Each wall is flat, endless, passes through zero and stands at right angles to its row. A trip goes straight from one point to another. List the walls that it crosses, first one first.

Walls:
(1): [ 47  65 107]
(2): [-62  11 -27]
(3): [ -5 -25  -4]
(4): [ 27 -54  23]
(5): [ 19  40 -20]
Trips:
[28 -4 13] to [ -8  17 -54] => 1, 4, 2
[ 25  17 -19] to [-38   1  83] => 5, 4, 2
[ 55  66 -38] to [-49  -6  14] => 2, 1, 5, 3
[ 20  25 -19] to [ 23 -63 -14] => 1, 4, 3, 5
[ 17 -37  46] to [ 17 -10 -11] => 1, 5
[22  2  7] to [ -1 -19  22] => 5, 3

Walls:
(1): [-34  31  24 -33  -6  72  47  25 -27]
(2): [-69  24 -36  73  -1 -21  28  -7  42]
(3): [ 47  -6 -18 -21   8   5   8  -2 -28]
(4): [ 11 -66 -18 -49 -18  10  47   7   8]
(5): [  1  19 -39  36  22 -25  37  -6  17]
(6): [ 22 -21  14 -52  13  25  30   1  12]
(7): [ 11  21 -68 -46   6  13  47   5 -13]
Trips:
[  8 -84 -33  53 -59 -39   6  -9  46] to [-7 18 -2 49 12  9  4 32 65] => 4
[-34  -6 -71  35   9  -4 -11  11 -16] to [-9 36 -2 31 29  8 50 16  0] => 1
[ -1  16   5 -91   7  60 -52 -59 -59] to [-38   9 -24  -4  14  28  -6  12   0] => 4, 3, 2, 6, 5
[ 24  27 -44 -13 -15 -41  63 -39  11] to [-13  36  12   6  -4 -12 -40   6  31] => 6, 4, 3, 7, 5
[-33  -3  -2 -53  10 -22  -8 -30  13] to [-25 -85  52 -35  39 -67 -45 -54  25] => 7

Walls:
(1): [ 11 -20  -7 -24  11  39   7  16 -12   4  -5 -24 -28 -12]
(2): [  3   2 -47  21  13 -48 -54 -29  -2  32   9  17  30  -5]
(3): [ 21  58  57 -15 -23   4 -32  41  19 -25 -12  -9  14 -46]
(4): [-17  11  42   2   4  34   4   7 -51   5  17   7   7 -35]
(5): [ 10  38  15 -22  15  26  52  -9 -29  32  17  29 -46 -31]
Trips:
[-70 -20  65   0   3  17 -54   5  33 -62 -48 -44 -41  -3] to [-12 -29  38  -2  -2  39  62 -17  -5  32  22 -26 -13   8] => 5, 3
[  6  31 -24  -6  42   2  -1  40 -30  36 -11 -29  17  41] to [ 17 -10 -12   5  -7  15  87 -22 -33  25  66  21   7  12] => 4, 2
[-19 -23  41  16  69  14  11 -31  28  59  36   7  25 -23] to [ 48 -46   0  40   3 -44  67 -23 -16  27 -52  83 -25  40] => 4
[-44 -15  -6  79 -28 -20 -33  23  23  55  42  20 -14  61] to [ 42  61 -35 -30  45 -30  59 -40  33 -89 -22  40 -48 -25] => 5, 2, 3
[ 24 -37  10  13  21  20  52  31 -42 -36  36   8 -38 -36] to [-19 -34 -23  -6 -43   5 -27 -16   8  -9  36 -21 -14  14] => 5, 4, 2
[-16 -62  11  16  49 -30 -21  17 -39 -68  35  33   1   4] to [-39 -46 -13  60  -4 -56 -36  26  16   2  68  23  57 -80] => 3

Walls:
(1): [-47  -8   9  23 -31   3  81  -4 -80  24   7 -44 -18  24  39  -2  36  19
 -17  52 -45 -17 -64   8   8 -64  -7 -46 -21  23  28 -56]
(2): [  5  23  -4  17  49  -9 -41 -18   0 -15 -59 -36  15 -24  17 -11  -2   6
 -12 -28  29 -28   5   9  22 -56 -23 -13 -11 -32  29  68]
(3): [-14  74   5  -7  -2  26  88   1 -22  36   0 -19 -11  13  68  15   1 -34
 -23 -42  41   7 -15  -1   5 -38 -46  23 -47 -36 -23  21]
(4): [ 26 -60  -3 -20   3 -27  57 -57  30 -10  53  52 -24   0  21  11  13  34
 -19  28 -36   8 -25 -12   3  39 -41 -13 -28  -5 -39  13]
(5): [ -72   42   27   -2   71    7  -17   77   -1   48  -23  -28    8  -17
  -16  -31  -16   17   26  -14   47    8  -27  -35    9   18  -31   -2
   31   24 -101  -22]
(6): [  7  21 -27 -88  42 -11  21  26 -29 -32 -18 -72  19 -39  19 -45 -24  36
  54 -10   1 -54  -1 -31  -3  49 -38  38  20  80  34 -28]
(7): [ 18  45  30   5  38  64   3  13 -68  26  65 -24 -64  -4 -15 -64 -16  31
  38 -22 -40  14 -12   6 -20  51   2  57 -17  -1  28   6]
(8): [-13   2  40 -32  20 -51 -69  21   4 -13  21 -17   4  -6 -86  18  -2 -68
 -23  35   7 -30  -5 -87  45   1  71 -56   7   1   7  -9]
(9): [  6 -26  27   5  -8  -2  -6  25  -2   5  -9 -70 -57  13 -56 -50 -19  34
  43  16 -38  47  -9  58 -30 -29  12 -35 -21 -27  56 -25]
Trips:
[-44   8 -29  54  14 -21  19  10  -8 -48  10 -29  39  63  27  43 -39   0
  82  18  41  -4  60 -38  49   0  29  -6  32 -16  17 -37] to [ 29 -14 -78   6 -31 -12  45  52 -26  -6  79  48  48 -60   4  30  -8 -47
   5  44  65 -16  25  -3 -12  36  57  12 -26 -21 -36 -52] => 1, 5, 6, 4, 3
[  15  -34  -32  -15   32   30  -10   30   29  -16  -21  -10   31  -16
  -25  -47   18   21    0  -20   38   49    7   -7   91  -27  -38   58
   15    4  -47 -102] to [ 10  68 -29  15  -8 -21 -78   2 -21  40 -30  51  75  23 -40 -23 -48  16
 -13 -38  26 -20  -2  50  12  -7  39  38   8  11   1 -16] => 2, 8, 6
[-36  63  43  13 -12 -40   4  55  40 -28  16  -1  12  24  41  38  11  36
  34  22 -13  -9  49   4  33  24  13   3 -35 -47 -48  -2] to [-24 -17   9 -27 -28  37 -61  14  34  18  36   7  39  -6  23  34 -19  22
  59 -65  63  55 -38  18  14  20 -36  20 -23  27  -7 -16] => 4, 8, 6, 7

Walls:
(1): [  8 -19 -44  11  10 -11  20  30  60   0  22 -38  22 -20 -79 -14 -26 -63
   6  29 -37  14  -2 -49 -59  -4 -33   4 -11 -35 -35   0 -31  10  -1 -49
  41 -10   3   7  12   3 -13  -4  32 -35  -3  73]
(2): [ 26  36   3 -33 -14  16   2  38 -10  63  24  -8  44  23 -47  12  64  21
  17  10  25   2  -8  13 -58 -21  -1   4 -16   4 -55 -25  33  20  33  -2
  11 -48   6  16 -13 -16  12 -63 -25  29  -2 -24]
(3): [ 10 -37   1  23 -25  22 -37 -19  -3 -53 -22 -28   6  23  14  23 -14  10
  61  20  16  50 -48 -11  29  25 -16  33   8 -40  48  26 -60  46  24  17
 -29  32 -24  -6   8  26   0  -6 -31 -13   0  18]
(4): [ -7   3  14 -28  18 -11 -13 -22  14 -38 -64  -1 -71  -6 -18 -46  25 -50
  29  26  10 -54 -23 -35  48 -37  51 110 -39  41   7  71  30  -7  24  11
  42  23 -29  16  20  -2 -12   0   7 -38  -3  -4]
(5): [ 24  -4 -29 -37  11  10  -8  23  13   0 -51  68  14  -8 -13   1   8  10
  49 -14  17 -13  -3 -13   7  -1 -65  15 -24  34 -47 -28 -15  71  53  17
  21  53 -35 -55 -21  -3  23  25 -26  15 -26 -23]
(6): [ 36   7  38  15   2  39   9  -5  51  56  -4  44  15 -24 -13  25  38  53
  34   1  18   4 -33  19   0  -1  26  61   1 -23 -61 -32   4 -42  20  12
  -2  12  -6  27  -4   0   1  34 -68  -5  58 -21]
(7): [  4  81   4   5  84  10 -10  63  58 -10  44 -26 -56 -19  52  28  16  69
  -8  12 -16   0 -28 -14  18  40 -66 -23  37 -21  61  43 -42  -7 -19 -22
  -8  60   8  24  61  10 -54   1   8 -13  55  31]
Trips:
[ -1 -17  28 -30  17 -17  28  36 -18 -22  37  -7  12 -47  11   3 -44 -61
 -47 -46 -31  17 -27  46 -27 -66 -26 -14   7   9  22 -12 -23  12 -44   8
 -40  -1  -7   7   8 -53  14  16  -6  81   9 -33] to [ 25  12  59  13  -7  42  -9   6  40  -1  10  17 -53  15  21  -1  36  46
 -40  27 -18 -18   4  39 -18 -20  42  33  42  24  36  29 -28   6 -15   3
  -5 -20  10  22  37  10 -32   4  28  -4  30   5] => 7, 6, 4
[-17  31 -27 -23 -24 -11 -24  21 -38  33   5  -3   3  48 -11 -39  49   3
  -2   7  14 -35   9 -30  20  19  39 -12  -3  42  10 -50 -20 -13   9  33
 -33 -30 -45  28   9  30 -60  54   8 -26 -30  10] to [-15 -35 -10 -29  -3  16   9 -15  -6 -29  34   0  15 -15  17 -30   6  62
  41 -18 -77  39  -8  -5 -11 -24  -5  -6   4 -44 -19  34 -27  15  30  11
 -30  23  17 -10 -13   6  -3   3 -14  -4  18  13] => 5, 3, 4, 6, 7, 2, 1
[-30  24   8 -27   5  65  -2 -32  43   2  36 -39  -4 -18  43 -50  80 -22
  13 -40 -13  24   3  24  -9 -14   8 -15  -4  -7  30  37  28 -13  23 -14
 -45 -10 -53  10 -11  20 -70 -40  59  -3  20  21] to [  1  17 -25 -20  17 -15  25   3   1  -5  18  17 -17  54  27  43 -16  77
  32   3   9 -23   0   1  48  13  17  14   3 -44 -47 -38  17  23   9  47
  12  47   0   5 -42  13 -20   3 -32  59 -14  13] => 3, 6, 4, 5

Walls:
(1): [ 34 -15  22 -21  13  33  29 -30 -14 -19 -23  18 -49 -28  27   5 -28  44
  38  14 -10 -34  31 -61  28  18 -32 -57 -15  23 -11 100 -28 -28 -59 -32
 -33   0  11  50 -28 -77  -1  18 -15  40 -22 -15]
(2): [-17  22  74 -64 -51  15   3 -18  27  70 -32 -30  -5  -9  -9 -40  -8  58
  21 -46   9   3 -37  -8  -8 -20 -24 -30  -4 -34  64  28 -12  -8  -4  38
  17 -54  14  39   7  20 -11  14  51  26  17   9]
(3): [ 70  -6 -24  22  -5 -40 -21  -2  15 -22 -41  16 -31  -4  16 -15  25 -48
 -38  30  19   0  -9 -11  30 -46 -38  38  34  19 -14 -15  -6  50 -38 -63
  36  22  58  46  48   5 -11  -1 -12  -6  17  10]
(4): [-24  68  19 -44  44   0  -7 -30  63 -37  50  -1  15   3  -3 -60 -14 -10
 -39  24 -39  -9  43 -12  15 -41  12  50   6  26  -2  -1 -22 -49 -23  45
  60  15 -29  13   5  -7  -3  14   4  -2  16 -23]
(5): [-51  45 -17  70  23 -30  83  15 -18  34   2  -6 -20  36 -19   6 -45 -46
 -31  48 -16  55  26   6  14 -31  51 -27   8  40   0  39 -33  -8 -61  44
  16  51  30   3  45 -82  66 -21 -27  51 -12 -42]
(6): [ 14  34  14 -14  38 -52   4 105  -5   4  -3   2  53 -18  10  35  15  34
  -5  29 -27 -31 110 -30 -39 -62 -27  12 -16  -1 -46 -28  21 -18  19  -1
  27 -46  -7 -20 -32  47  36  -6   0 -30 -23 -26]
(7): [  2   9 -76 -10  63 -44 -49 -45 -54 -26  -3   8  51  13 -22  53  56 -33
  17 -34 -38  33   8  -1 -60  16   0  42 -15  15 -20   7  62  -2  33 -21
  44 -38 -29  25 -37  20  37  57  35  12 -11 -31]
Trips:
[ -1  45  40 -29   6  -4  33 -14  23  26 -19 -37   6 -31 -41 -63 -26 -40
 -22   5 -46  22  36 -49  20  17   5  33  11 -10 -46  25 -43   9 -58 -28
  -5  31  16  78 -10  -2  -8  23 -22 -20  -6   9] to [ -4  11   1 -17 -35   0   8 -15  35 -13  -3  -8 -53 -19   0  27  19  11
  17 -11  12  13  15 -29  49 -27  50 -23 -36  -8   1  20  13  31  15  13
 -10  28  68  -8 -35  16   2 -12 -15 -34  43  31] => 4, 5
[-11  -3 -53  38  38  -3 -22  20 -12 -21  17 -13 -17 -36   3  76  -6 -15
   4 -23   1 -79  -1  51   6   1  -4   1 -32 -18 -78  35  -3 -23  19   3
  40  -2 -13 -10 -33  -8 -40 -30 -16   1  -5  29] to [-40  28  17 -10 -42 -10 -34 -52 -29  32  52 -37  -8  -3  20  39 -50 -71
 -33  18 -72 -59 -59 -29 -27 -21   1  52  -9 -76 -42 -30  38 -27 -51 -13
  12  25  -5  29   7 -11   8  -8  16 -24 -29   6] => 1, 4, 3, 6, 5
[-93  26   7 -30   1 -27  29 -31 -59 -13 -38  64  23  88   1   1  60  39
  34  -8 -36  35  72 -24 -44   2   0  17  -7  13  31  35  20   3  -1 -42
  22   9 -49 -10 -10  58  23 -11   4  51 -14 -36] to [ 50 -51  20  10  29   3 -31   6  27  26 -42  10  26 -45  20 -45 -41   6
  33   7 -21  40  45 -24  -5 -11   8  18 -32   2  26  39   0   4  25 -55
 -12  -6   9 -19  -4  21 -45  56  47 -42  11  37] => 5, 4, 3
[ 35 -27   2 -43  -1  12 -26 -42  57  -5 -19 -25 -11  51 -30 -31   8  23
  29  28 -44  28  23  55  -7  10 -10  46 -20   6 -34   4 -20 -14 -33  14
  -5  22 -72 -27  -3  35 -11  32 -51  38  67  11] to [ 26 -28  -1  14 -95 -46  53  -6  22 -16   4  29  21  -2 -36  31 -26 -12
  24  -2 -32 -50 -38  -1  -5  -5  -9  10  -9 -26  44  10 -37  61  -9  65
   6  35  24 -14  40  20 -33  20  -5  -2  35  78] => 7, 3, 4
[ -4 -10  42 -58 -35  24  -6  26  -4  39   2  33  -1  17  -2  17  -3  14
  -6 -52 -31  32 -17  70  13  -4 -12  -9  26 -16 -30  -6  36  35  54 -44
  13 -42 -33 -25   8 -33  35   9   7  -6 -35 -67] to [-17   7  21 -14  45  -2  23  -2  83  -9  36 -17 -90 -69   2 -31  -3 -16
 -61  -7 -10  -2   7  -3 -20  13 -19  -7  17 -48 -34   4 -60  16  36  45
 -23 -29  14   1  -5  58  52  36 -13 -32   1 -32] => 4, 7
[-37  31 -13 -19  42 -48 -43  38  -5 -12  85  43 -11  25  12   7   2  37
  33   5  -2  13   0  12  40 -41 -51 -16  33   3 -27 -56 -15  -6  51 -14
 -33 -31   2 -60 -26  37  50 -30 -54  64 -44  12] to [  56   26  -82   21  -21  -20   71   29  -16  -35   24  -61   -7   70
    5   25  -13  -38   11   20   37  -48  -12   12  -23    9  -35   79
  -42    0   60   62   -1    7  -28  -73   21  -18  -26  -27   16   40
   -7 -103   29  -21  -30  -70] => 4, 5, 3

Walls:
(1): [ -4 -11 -39  40  20  -3  61 -23   0 -26 -21  -1 -55  -6  29  -4 -43 -17
 -47 -49  42 -13 -17  -3 -32 -20  -2  -9  -8 -35   5 -28  12  -1 -10 -39
  -9   4   5 -19 -72  -8  13 -57  27  35 -14   0]
(2): [-61 -28 -15 -58 -19  -8 -18  33  36  -5 -34 -36  16  26  19  16 -12  43
  26 -18  42 -20 -19 -16 -19 -21 -10  37  15  12 -31 -25 -14   5  -3  -7
  13   4 -41   7   0 -13  31 -11 -12 -46  15 -32]
(3): [ -5 -24 -14 -18   3   0  20  43 -41  43 -22 -20  -5  17  13  -8 -15  36
 -61  16   8 -19 -28 -25   3 -23  24  -6  21 -41   9  -1  63 -48 -34  32
   5  21  52 -23 -27 -23  -1  29  11   2  62   3]
(4): [ 23  25 -25 -44 -58  17   0   9  15 -17  71 -44 -40 -31  36   3  31  15
  20  33  46 -41   6 -20 -32  88  27  18   8 -17 -35 -49  24  14  30  17
 -27  -5  16 -23  21  17   6  21  11  37  53  -1]
(5): [-11  21 -33  55  55   0  52  37 -19 -33   4 -22 -26 -33  12  15  22  28
  46 -45 -26 -48   7  -7  28   8  -1  -7 -19 -13 -19   4 -32   0  16  62
 -13  17  -2 -22  -1  14 -35 -39 -25  57  21 -41]
(6): [-14   8  30  36  63   0   5  30   8 -26  -2  27  51  31  20 -35 -34 -39
   6  -7  66 -34  36   8 -50  30  24  56 -21   6 -10  38  21 -32   3 -58
  23  -2  31  26 -21  13 -41 -11   7 -13 -58  24]
(7): [ 21 -40 -63 -40   8 -27 -24  47 -39 -46  84  -3 -27   3  20  -9 -62 -22
 -63 -22  45  17 -28  52 -12  53 -29  -1   8 -14 -27  36  14 -11  75 -29
 -17  26 -60 -10   1  53 -29  -1  40 -22   9 -72]
(8): [-19   8 -43  -3 -16  36  -6  -3 -12 -44 -34  13 -47  93 -49  15  43  37
 -15  17  27   1 -71  42  34  91  17   5 -31 -14 -17 -53 -25 -69  11 -65
  21  19   2 -27  16  29 -40 -70 -20  47  27  28]
Trips:
[  9  10 -32  54  45 -48   2  34 -12 -14 -19  19  58  56 -33  19 -83  26
   4 -18  -6 -30 -34  19  11  -1   0  25 -62  20 -66  28 -29 -60  19  65
 -32  20  27   8  11 -45 -36  14  55   2 -52 -36] to [-44  75 -12  28 -15  28 -26  45 -41  16 -28  11  37 -50  37  11  61  97
  42  -3 -21 -19 -48  35  19  23  26  48  26 -37 -32  17 -11 -45  46 -12
  -7  -1  15 -25   0 -32  14 -61  19   1   2  59] => 1, 7, 4
[  1 -36  -2  -8 -20 -65 -14  27  38  73   0  13  61  29 -26  29  12  32
  39  20 -11  32  78   5 -25 -55 -11 -13  41   2 -25 -42 -11  78 -13 -23
  -3   0  -8  20  22  36   2  36  20   6 -10  22] to [100  32   1 -26   4 -75 -37   5  42   0   7   1  31 -29   1  45  23 -34
  22 -36  30 -21  -8 -33  29  17  11  25   3 -37  10 -21  53 -12 -22 -45
 -33 -17  38 -18 -25 -38 -23 -20  28   2  17  71] => 4, 6, 2, 3, 1
[  7   2 -33 -11   4 -39   8  -1  59  25  38  60 -45 -41  -4 -29  14  18
   4  36  21  46 -17 -20 -27 -67 -38  51  14  37 -19 -36   1   1  -5 -14
 -27 -49 -63 -17  27  49  32   5 -59 -40 -11 -14] to [ 23  35 -21  79  42   9  -4  -1 -38  -5 -44  15 -35 -43 -62  17  13   6
  -4 -54  16  43   5 -28  52 -78  -3  30  16  29 -27  16  -8 -18 -31  53
  43 -30  12   4  56  -5  45 -55  78  -1 -19  28] => 4, 7, 1, 5, 2
[ -5  -3 -20  37  21  -9   7  27 -25   3 -36  54 -27 -30  -2 -26  20 -45
   5 -36  32   5  30  12  54 -66  32   3  65  19 -68   1 -32 -25  34  18
  24 -36  21 -25   3 -14   8  24 -17 -24 -34 -21] to [-55  40 -36  21 -25  -4  66  20  -3  76 -65 -14 -14  -5 -36 -25 -95   3
  12   2   6   5  50  -5  43 -74  -8  -4  42  26 -80 -18  21 -17 -50  18
   2   5 -39  28 -22  -1  16  -2  21   3  50  -7] => 2, 3, 6

Walls:
(1): [-19 -27   6  -8 -55 -38 -29  13  60   8 -18  14   1  14   7 -12 -28  28
 -21 -39  -9  51  23  18   7 -13  -2  -2 -30  60   2 -11 -11   9 -58 -28
 -26 -10 -14  -9  13  -1  44 -43   8 -25  35 -68]
(2): [  4 101   4  12 -24  42  -9  58  20  63 -21 -25 -63 -82  29  40   0  27
   4 -15   5 -25  14  12  42 -37  20  -8  42  83  10 -13 -15 -15 -52  18
  -1  57 -20  51  35 -28 -44  15  -1   8 -76  30]
(3): [  4 -14  -3 -11  14 -59  67  33  -8  33 -25   1  44 -31  -7 -31  46   1
 -23 -55   7 -12  19  33 -13   2 -29 -34  31  22  -9  69   7  60  -5  48
 -15  27  38  12  92  28  27 -13  35  -6  -8   0]
(4): [-51  57 -19  -2   6   8  31  34 -28   1  12 -16 -11  16   7  20   9 -12
  34  21  -4  57  17  -9  51 -20  21   6 -24  30 -21  37   9  -7  29   1
 -14  25  10  14  18 -69   7  -4 -44  -1  14 -14]
(5): [  78   44  -74  -24   19   46   18  -17  -32    0   50   -3   25   38
   -8  -57  -34    9 -108   20  -16   14  -36   23   23  -13   23   27
  -78   -4   24    3   28    4   56   -7    2  -21    5  -32   32  -11
  -49   32   13  -17   13  -15]
(6): [ -1  29  -1  15  16  -7  37   3 -19 -20 -55 -14  -3   0  22  50   3  27
   2  39  56   6 -49  53 -44  21  -8  11   7   4 -21 -19   2  24 -54 -56
  48 -16  33 -40 -20  22 -16  11  -4 -15 -17  27]
Trips:
[-68 -53 -71  50  -5  33  14 -10  31  20  17  -7  30  25 -30 -47  14   0
  35 -68   0 -27  21 -23 -33 -32  58  28 -24   5  10  -4 -46 -91  -5   4
   9  -1   7 -65  53  12  60  39  16  83  -6  11] to [-27 -24   7  20  -7   1  12  27  31  -6  21  50  15  26 -21  -6  -9  23
   3  41  16  -9  31 -20 -55 -44 -80   4  31  30  49 -25  -7  18 -11 -25
 -27  17 -28 -45  48 -46  40  -8  28  -5   3  31] => none
[-29 -14  26  27  35  -2 -12   7  -9 -54  12  37   3 -22   4  41 -40  26
  36  10  17  55  89  -4 -16 -29 -29 -12 -22 -18   5  38  29  60   9 -52
  32 -24  57  21  49  18  -9 -37  13 -24   3  55] to [-42 -18  38  12 -48  10   9 -21  53  27  48  41 -22  -8  43  -3  22  52
  28  -2 -39 -15  37   4   9  51 -38 -29  13 -39 -73 -42 -41  33   2  35
  13  48  48  11   2  21  95   1 -21  49 -58 -80] => 6, 4, 2
[  2   8  39  18 -28 -21  17  28 -26  -2  18  11   9 -59 -14 -33  -9  47
 -27 -21   6 -22  39   5  -2  45   5  12 -11  18  44 -60  20  25  49 -35
 -27   3   7  45 -28  27  54 -36 -50 -14 -38  -5] to [ -45   -9  -16  -62    8  -40  -22 -101   50   48   60   15   53    6
  -37  -21   45  -32  -95   -3   16    9   -6   25  -30   53    5   19
   62   18   55  -78  -19  -40   18  -20   41   30  -41   22    9  -79
   30    2   31   27   43  -23] => 2, 5, 3
[  3  48   1  -8 -18 -15  39 -10 -15  11   7 -31  34  33  -9 -36 -44 -15
   6 -17   7  17  51  28 -35 -26  -9 -67  26 -57 -96 -12  31  -4   0  35
  -4  42   9  -9  -3 -36  55  -6  -3  56 -32 -16] to [ 21  26 -44   0  38 -18  -5 -15 -39 -45  64   5  21 -22 -70   8 -15 -47
 -36  -2  31  48  29 -29  15  37   0 -43 -12 -15 -23   3  11   2  66  58
  19   3   7 -34  20  -7  47 -25 -29  28  -9  55] => 5
